Each row is a point. Examples show where two turns around zero, p and q, send a point. Where does a point land after both, in the order given? Backwards means that the second turn is done in reverse. Each puzzle has new turns, and all numbers are rounded.

Turn p:
0.42 0.13 -0.27 -> 0.21 0.31 -0.35
0.24 0.41 0.42 -> 0.58 -0.25 0.01
-0.34 -0.47 -0.04 -> -0.56 -0.13 0.10
-0.32 -0.06 -0.12 -> -0.23 0.08 0.25
Turn q:
0.32 -0.19 -0.27 -> 0.33 -0.21 -0.25
-0.22 -0.28 -0.55 -> -0.15 -0.12 -0.63
0.26 0.13 0.39 -> 0.19 -0.01 0.45
-0.18 0.57 0.11 -> -0.08 0.57 0.20
-0.18 -0.23 0.31 -> -0.29 -0.23 0.22
Where do these land?
p, then q: 0.63 -0.17 0.29 -> 0.29 -0.24 -0.61
p, then q: -0.19 0.18 -0.59 -> -0.03 0.58 0.28
p, then q: -0.15 -0.17 0.10 -> -0.22 -0.12 0.01
q, then p backwards: -0.29 0.16 0.20 -> -0.28 -0.10 -0.24

Turn p:
0.17 0.40 -0.11 -0.14 -> -0.27 0.31 -0.17 -0.15
-0.48 -0.19 -0.02 -0.44 -> -0.20 -0.57 0.08 -0.30
-0.29 0.26 -0.32 0.00 -> -0.44 -0.12 -0.18 0.14
0.25 -0.56 0.11 0.00 -> 0.60 -0.15 -0.01 -0.07
0.34 0.09 0.33 0.58 -> 0.29 0.51 0.27 0.39
Turn q:
-0.40 0.19 0.40 0.21 -> 0.02 0.55 0.26 -0.16
-0.46 -0.26 -0.41 0.31 -> -0.05 0.15 0.23 0.68
0.52 -0.25 0.03 -0.15 -> 0.21 -0.52 -0.08 -0.19
0.47 0.50 0.02 -0.16 -> 0.02 -0.04 -0.59 -0.38
-0.13 -0.18 -0.03 -0.21 -> -0.20 -0.14 0.18 0.03
Where do these land?
q, then p: 0.04 -0.07 0.59 0.07 -> 0.04 0.21 0.13 -0.55
q, then p: -0.47 -0.44 0.01 -0.26 -> 0.04 -0.15 0.67 0.10
p, then q: -0.36 0.06 0.02 -0.07 -> -0.04 0.05 0.36 0.04
p, then q backwards: 0.31 0.20 -0.24 0.09 -> -0.06 0.40 -0.13 0.15
p, then q backwards: 0.14 -0.05 -0.70 0.45 -> 0.14 0.29 -0.74 0.27
p, then q: 0.34 0.30 0.32 -0.27 -> -0.39 0.12 -0.24 -0.39
